Rows are points. To make a cloud, some directions were put in groups of two or more. Within a group, all points are equally far from the middle, so they leave a hole (a ring in 2 directions, a hollow ball in 3). The other directions are filled evenly. Then the cloud was stretched, turned, moved and blurred a little. How many holes are there, and how many directions does each take, smallest first?

Cloud, 14 rows:
[[ 3.0 -2.5]
 [ 0.0 -3.6]
 [ 0.8  4.1]
 [-0.5 -3.3]
 [ 1.6  3.8]
 [-0.4  4.2]
 [ 1.7  3.8]
 [ 0.6  4.2]
 [ 2.8  2.5]
 [-2.4 -0.6]
 [ 3.6 -0.3]
 [ 2.6  2.8]
 [ 1.9 -3.5]
 [ 3.6 -0.3]]
Holes: 1 (2)

Cloud:
[[ 0.7 -1.4  3.6]
 [-0.6  1.8  3.7]
 [ 3.2 -0.3  5.9]
 [ 1.7  2.5  3.4]
 [ 3.1  2.6 -0.5]
 [-1.6  2.4 -5.1]
 [ 5.4  2.4  2.3]
 [ 4.4 -2.6  4.8]
 [-0.8 -1.7 -3.8]
 [ 2.6  1.7 -2.8]
 [ 0.6  2.4  3.5]
 [ 0.8  1.2 -4.4]
 [-0.7 -1.0 -4.7]
 [ 1.6  1.9 -3.3]
 [-1.4 -0.7  3.0]
 [ 4.7  0.9 -2.2]
 [ 0.7  3.0 -2.0]
 [-2.0  3.4  1.2]
 [-1.0 -1.9 -3.4]
 [-0.4  3.1  2.0]
 [ 1.5 -2.6  1.8]
 [-0.1  3.0  2.2]]
Holes: 1 (2)

Cloud (29 x 4):
[[-6.0  0.0  2.8  0.9]
 [-6.3 -1.9  0.6  0.5]
 [ 1.7 -0.6 -1.7  4.5]
 [-2.5  1.2 -1.7  4.1]
 [-3.7  3.4 -2.2 -2.1]
 [ 0.1 -2.3 -2.6  4.1]
 [-4.1  0.9 -0.9 -1.0]
 [-2.9 -1.2  2.4 -1.7]
 [ 0.3  0.1  0.6 -2.7]
 [ 1.2 -3.4 -1.9  2.7]
 [-3.6  0.5 -2.1 -4.7]
 [-6.0 -0.1 -4.9 -3.5]
 [-1.9  2.2  3.2  1.1]
 [-4.2  3.1  3.0  1.6]
 [-0.3  0.9  1.2 -4.8]
 [-2.5 -0.2  2.3  1.3]
 [-3.8 -1.4  0.6  2.9]
 [-2.6  1.0 -2.6  0.3]
 [-1.7  0.2 -5.5  2.4]
 [-1.8 -0.3 -5.6 -1.1]
 [-3.7  0.2 -1.9 -2.6]
 [-6.4  1.1 -0.4 -0.8]
 [-5.0  2.1  2.6 -0.2]
 [-1.2  1.6 -3.8  1.9]
 [-1.1  4.4 -0.4  1.4]
 [-1.3  2.6 -4.7  1.4]
 [ 0.9  0.0 -6.1  0.7]
 [ 1.0 -3.7 -1.2  1.9]
 [ 1.7 -1.2 -1.6 -2.5]]
Holes: 0

Cloud, 50 rows:
[[-2.7 -4.5  1.3  2.4 -3.6 -1.4]
 [ 0.1  1.2  0.7  0.9 -2.7  3.9]
 [-2.7 -1.8  1.9 -0.4 -0.8 -5.1]
 [-5.4  2.1  1.9 -0.2  2.1 -1.3]
 [-8.0 -2.4  2.1  3.7 -2.1 -2.3]
 [ 3.5 -1.2  1.5  2.0  3.8  2.7]
 [-6.3  1.2  0.7  1.1  1.4 -2.7]
 [ 1.0 -2.6  1.4  5.4 -2.8  1.2]
 [-5.1  1.9  1.0  5.8  1.5 -0.5]
 [-4.2  1.4 -1.2 -0.1  1.7 -3.3]
 [-1.1 -0.5 -2.5  2.0  2.1 -4.0]
 [-4.4  0.6  4.9  4.4 -3.4 -0.6]
 [-1.2  0.5 -1.8  2.3 -4.5 -2.3]
 [-3.9 -0.2 -1.9 -3.4 -2.7 -1.9]
 [ 3.4  0.1  1.5 -2.0  5.2  3.2]
 [-2.6 -0.1  2.8 -3.5  0.0 -5.2]
 [-4.0 -2.6  3.2  3.5  2.0  2.8]
 [ 1.6  1.9  0.0  0.1 -3.1  0.3]
 [ 2.1 -3.8  3.1  0.7 -0.9  0.3]
 [ 2.8 -2.9  3.8 -0.3  0.6 -3.1]
 [ 3.4  0.7 -0.2 -2.0 -1.1  2.3]
 [ 1.2 -2.9 -1.2  4.7 -2.8  0.3]
 [ 6.2 -0.7 -0.1  1.6  1.9 -3.2]
 [-4.6 -0.9  1.6 -3.6  2.5  2.2]
 [-2.1  2.5  4.0  3.3  1.7 -0.9]
 [-2.8  2.0  0.6 -4.2  4.1 -1.9]
 [-2.0 -1.8  5.1  3.0  1.5 -1.1]
 [-1.2  1.7 -0.9 -3.9  4.3  0.5]
 [-0.8  3.3  2.2  3.4  1.0 -0.1]
 [ 3.6 -2.4  3.4  0.0  1.2  2.4]
 [-1.6 -1.5 -2.8 -4.5  2.5  1.0]
 [ 2.8 -2.0 -2.0  3.1  1.5  1.9]
 [-0.7 -3.1  4.6 -0.3  3.4 -0.1]
 [ 4.7  0.5 -0.7  3.0  3.9 -2.3]
 [-5.7  0.1  4.2 -1.8 -2.6  0.9]
 [-5.0 -4.2  1.4 -3.1 -2.4  1.9]
 [-6.9 -2.5  0.4 -3.6 -1.7  1.6]
 [ 0.2  0.7  2.1 -0.9 -4.6 -1.0]
 [ 0.9 -1.5  4.1 -2.6 -0.6  3.1]
 [-2.4  3.0  0.2  1.0  1.1  1.8]
 [-5.7 -2.8  1.5  1.9  0.3 -3.0]
 [ 2.5  1.9  1.8  0.6 -2.4 -1.6]
 [-3.1  2.5  4.5  1.6  0.1 -0.1]
 [ 2.7 -0.2  3.6 -4.7 -1.3  1.0]
 [ 4.2  0.2  0.6  3.3 -0.1 -2.5]
 [ 1.8 -4.3  1.2 -0.7 -2.3  1.1]
 [ 2.9 -1.7 -2.4  0.2  6.0 -1.2]
 [-1.5  0.9  2.1 -0.1  1.1  4.5]
 [ 2.5  1.1 -2.6 -3.6  0.1 -0.1]
 [ 5.9  0.6  1.3 -4.8  0.2  0.7]]
Holes: 2 (2, 3)
